Every row gives one point. The window is the flat piece filled in between its corners: a triangle in 3 columns, a solid with four corners in 4, and so on. A path goes straight from each point to the next, and from the last back to the first. After which points does the path pass through the window?
In the rows, zero is written as 128.

Window, 4 rows:
[[101 112 145 118]
 [112  98 107 174]
 [160 142  94 150]
 [117 184 168 111]]
Path:
(1): [111 155 133 127]
(2): [145 163 156 134]
(3): [124 132 185 145]
(4): [ 78 146 137  92]
(5): [ 99 181  96 166]
(6): [145 121 160 126]
(7): [145 153 162 139]
(8): [102 190 162 101]
(9): [ 88 136 107 141]
(10): [136 120 136 160]
(11): [162 145 117 152]
(12): [132 128  72 139]
(13): [139 140  82 157]
(14): [196 132 126 162]
(15): [142 100 117 168]
(16): [ 86 106  75 133]
Through the window after points: 1, 7, 9, 11

Window (6 x 6):
[[ 48 103 155 159 170 133]
 [102 142  88 140  71 123]
 [170 159  86 103 103 112]
 [137  97 128 171 121 120]
 [ 71 209 146 163 167 134]
 [167 109 162 124 109 140]]
Path:
(1): [144 112 162 135  90  90]
(2): [157 120 144 130 124 153]
(3): [157 110 111 136 147 164]
(4): [117 138 178 137 112 117]
(5): [135 131 174 129 131  74]
(6): [112  98 120 167 128 154]
(7): [125  72 103 153 115 176]
(8): [151 109 135 133  95 110]
(9): [147 134 121 107  93  76]
(10): [132 169 102 129 132 175]
(11): [113 130  82 152 133 153]
(12): [115 137 151 124  94  87]
Through the window after points: 1, 3, 5, 11

Window:
[[146 196 106 173 195 113 116  85]
 [150 124 114 123  99 164 169 132]
 [158 104 164 130 147 150 111 100]
 [124 177 126  91 174 123 100 228]
 [106  97 104 135 135 125 153  92]
 [ 57 155 120 122 124 190 136 107]
 [ 64 138 171 192 135 159 113  81]
 [117 120 113 132 118 129  94 123]]
Path:
(1): [126 131 114 155 167 166 115 115]
(2): [127 126 132 144 155 180 124 151]
(3): [122 167 144 117 130 128 111 104]
(4): [120 143 140 149 138 110 108  97]
(5): [130 138 116 161 166 145 120 119]
(6): [146 141  83 184 197 167 125 117]
(7): [ 66 144 153  75  68 148 141 127]
(8): [124 147 124 110 112 129 130 112]
(9): [154 104 136 150 132 182 154 132]
(10): [148 109 104 144 179 155 116 132]
(11): [ 98 197 134 108 112 120 132 101]
(12): [127 164 111 118 130 122 143 115]
Through the window after points: 6, 8

Window, 9 rows:
[[133 133  42 107  95 127 102 192 134]
 [130 126 119 121 129 113 165 111 162]
 [152  90 136 112 113  89 112 178 171]
 [ 98 153 114 141 100 131 136 158 116]
 [116  79 160 131  98 103 148  49 128]
 [126 190 132 107 168  82  79 138 135]
 [168 117 100 183 129  92 148 113 153]
 [109 146 141 158 190 170 182 100  46]
 [129 171 120  97  74 174 107 124 111]]
Path:
(1): [126 112 131 136 110 156 127  93 133]
(2): [127 118 111 125  76 106 195 125  90]
(3): [133 137 130 121 112 105 174 101  65]
(4): [119 111 127 145 119 130 131  81 147]
(5): [ 73 128 117 171 135 118  89 114 146]
(6): [180 166 107 104 110 131 190 129  83]
(7): [122 141 122 117 125 118 145 146 104]
(8): [118 120 123 133 137 150 121 119 123]
(9): [134 118 102 140 124 139  82 143 148]
(10): [133 187  89  96 128  67 154 155 112]
(11): [154 162 116 122 120 105 151 115 100]
(12): [ 89 139 119 150 167 152 114 165 131]
Through the window after points: 9

Window:
[[ 70 133 157 136 137 124 118 136 110]
 [ 72  96 154 134 126 133 165 126  91]
 [ 77  99 133 153 182 177 191  98 159]
 [131 132 118 123  99 117 105 106 110]
 [173 128 117 143 162  87 148 149 166]
 [163 123 139 152 103 160 125 137 179]
 [121 198 138 171  61 165 128 159 125]
 [109 126 124 173 103 115 102 137  97]
 [187  92 128 133 171 195 120  98 122]]
Path:
(1): [180 128 164 183  63 173 136  81 159]
(2): [109 140 163 175 123 133 132 127 106]
(3): [107 104  91 118 145 149 138 125 125]
(4): [ 80 109 123 120 119 124 126 161 153]
(5): [168 169 152 190 152 109 158  97 105]
(6): [ 69  99 190 155 125 147 135  40 102]
(7): [141 116  88 115 145 114 134 202 124]
(8): [127 126  86  88 138 165 144 152 134]
(9): [103 106 166 177 142 142 142 111 118]
(10): [140 118 162 158 143 138 123 115 121]
(11): [110 122  89 110  66 143 136 162 136]
(12): [ 99 130 119 130 122 133 136 147 136]
(13): [156 114 161 170 142 123 142  98 116]
(14): [110 164 190 152 125 146 130 107 130]
(15): [119 121 110 149 109 163 130 135 121]
(16): [110 127 111 117 154 134 121 191 159]
Through the window after points: 12, 16

Window (11 x 11):
[[168  94 144 122  92 146 164 133  50 104 171]
 [167 119 125 113 174 130 158 148 142 155 136]
 [138 114 142 105 116 153 193 118  97  71 141]
 [173 146 139 171 171 143 136 164 122  60 123]
 [ 78 173 144 138 127 125 121 148 124 131  87]
 [137 195 155 114 136  69 138 118 151 140 108]
 [ 88 179 127 100 126  80  76 196 135  93 138]
 [146  69 118 150 146  91 180 126 154 176 170]
 [124  77 109  93  76 117 127 106  87 119 124]
 [121 172 139 127 164 119  93  92 131 132 155]
 [107 122 184  97  70 134 143 117 161 141  94]]
Path:
(1): [114 165 126 131 122 115 137 133 165 131 136]
(2): [138 126 141 108 173 105 118 160 115 116 119]
(3): [113 156 217  99 146  88  71 161 127  92  75]
(4): [115 154  75 124 120 118 141 158 127 108 180]
(5): [179 207 109 143  87 130 124 118 119 123 136]
(6): [106  87 152 130 193 106 134 133 140 123 151]
(7): [147 129 218 101 169 133 133 126 113 129 114]
(8): [136 148  90 131  92 129 142 145 120  95 132]
(9): [165  94  93 140  91 159 166 131 142 133 138]
(10): [123 116 166 112 152 100 171 124  98 104 154]
(11): [114 105 158  96 172  80 175 130 121 153 108]
(12): [134 130 124 133  92 128 123 127 143 135 159]
(13): [140 149 122 113 102 116 148 116 145 146 129]
(14): [126 107 189 128 153 132 145 133 109 114 114]
(15): [138  82 171  97 115 123 139 151  94 126 122]
(16): [121 190  91 144  96 129 180  94 145  94 140]
Through the window after points: 3, 5, 9

Window (12 x 12):
[[156  97 124 138 124 146 148 156 136 105 139 112]
 [133 145 134 112 125 171 136 130 155 134 123 107]
 [129 144 133 130 131 127 121 118  92 125 131 102]
 [ 73  99 117 125 119 166 144 107 116 116 128 113]
 [121 111 151 116 131 140 114 116 141 118  93 147]
 [119 133 126 132  96 173 114 160 119 108 117 139]
 [114 124 102 152 112 124 114 111 134 153 144 123]
 [110 142   7 139 192  92  43  60 109 139 121  69]
 [154 129 115  92 108 151 145 130 119 121 138 151]
 [125 141 150 113  99 119 124 135 173  48 153 127]
 [ 90 118 133 107 134 138 137 167 133 127 142 131]
 [ 77 119  94 111 108 109 126 113 133 132  74  92]]
Path:
(1): [107 134 103 142 140 125 139 135 122 115 127 128]
(2): [108 122 133  91 109 152 102 107 143 122 126 110]
(3): [145 107 113  75 123 145  73 101 132 114 113 108]
(4): [ 86 143 104 183 124 116 171 130 128 132 116 113]
(5): [113 140  96 135 132 130 139 120 113 136 130 137]
(6): [141  94 137  96 118 131  79 107 159  99 138  75]
(7): [127  87 150 100 104 142 128 132 139 117 132  86]
(8): [122 138 108 142 135 157 133 129 123 114 134 143]
Through the window after points: none

Window:
[[177 173 148 166 122 131 168 100 153 129 126 128  80 121]
 [129 180 139 127 108 101 120 131  85 160 102 150 149 116]
 [136 113 183 100  86 155 154 167 131 149 139 192 108 124]
 [178 134 120 144  99 128 135 210 151 115 103 160 110 103]
 [149  83 134  74 148 115 140  85 161  84 130 173 126 119]
 [140 101 163 138 121  97 138 140 112 137 147 114  99 149]
 [121  71 124  77 152 124 212  92  61 121 144 104  76 159]
 [ 92 143 179 195 109 134 154 167 131 154 124 162 164  61]
 [122  79 127 104 115 103 164 144 176 150 102 156 202 121]
 [157 129 157  82  73 113 148 159 138 115 151 120 115  71]
 [ 92 131  92 116 139 149 118  82 149 134 101 127 148 139]
 [173  35 131  97  91 126 134  40 102 128 136 160 141 143]
 [137 144 132 167 131 117 165 135 118  85 108  81 185 167]
 [166 139 141 129 129 145 136 131  85 173 200 170 116 123]]
Path:
(1): [108 131 105 139 106  76 112 140 118  80 144 169 119 139]
(2): [159 100 168  95 123 143 163 116 135 146 128 142 121 117]
(3): [151  95 160 123 130 158 137 139 121 151  97 104 126  84]
(4): [128 138 122 107 105 102 159 119 138 119 139 175 149 140]
(5): [149 144  99 110  77  81 170  77 136 141 179 166 138 192]
(6): [127  77 166 114 160 145 139 146 118 116  98 117 109  92]
(7): [155 138 166 111 123 134 153 123 107 171 121 135 139  97]
(8): [105  85  92 135  84 126 138 143 171  60 153 199 129 157]
(9): [ 96 101  98 155  97  85 144 112 141 103 139 177 151 153]
(10): [158 111 144 122 130 137 150 113 121 128 115 127 144 133]
(11): [164 120 198  92 119 168 157 131 164 169 122 135 113 104]
(12): [115  91 102 145  82  87 137 130  69  95 148 186 140 160]
(13): [147 125 130 111  95 119 155 129 125 126 153 146 102 139]
(14): [143  93 188 128 138 106 128 153 124 140 118 103 158  79]
(15): [127 137 160 118 128 135 147 130 108 158 110 136 142 113]
(16): [146 103 114 164  85 114 147 115 128 109 155 144 127 145]
Through the window after points: 1, 5, 11, 13
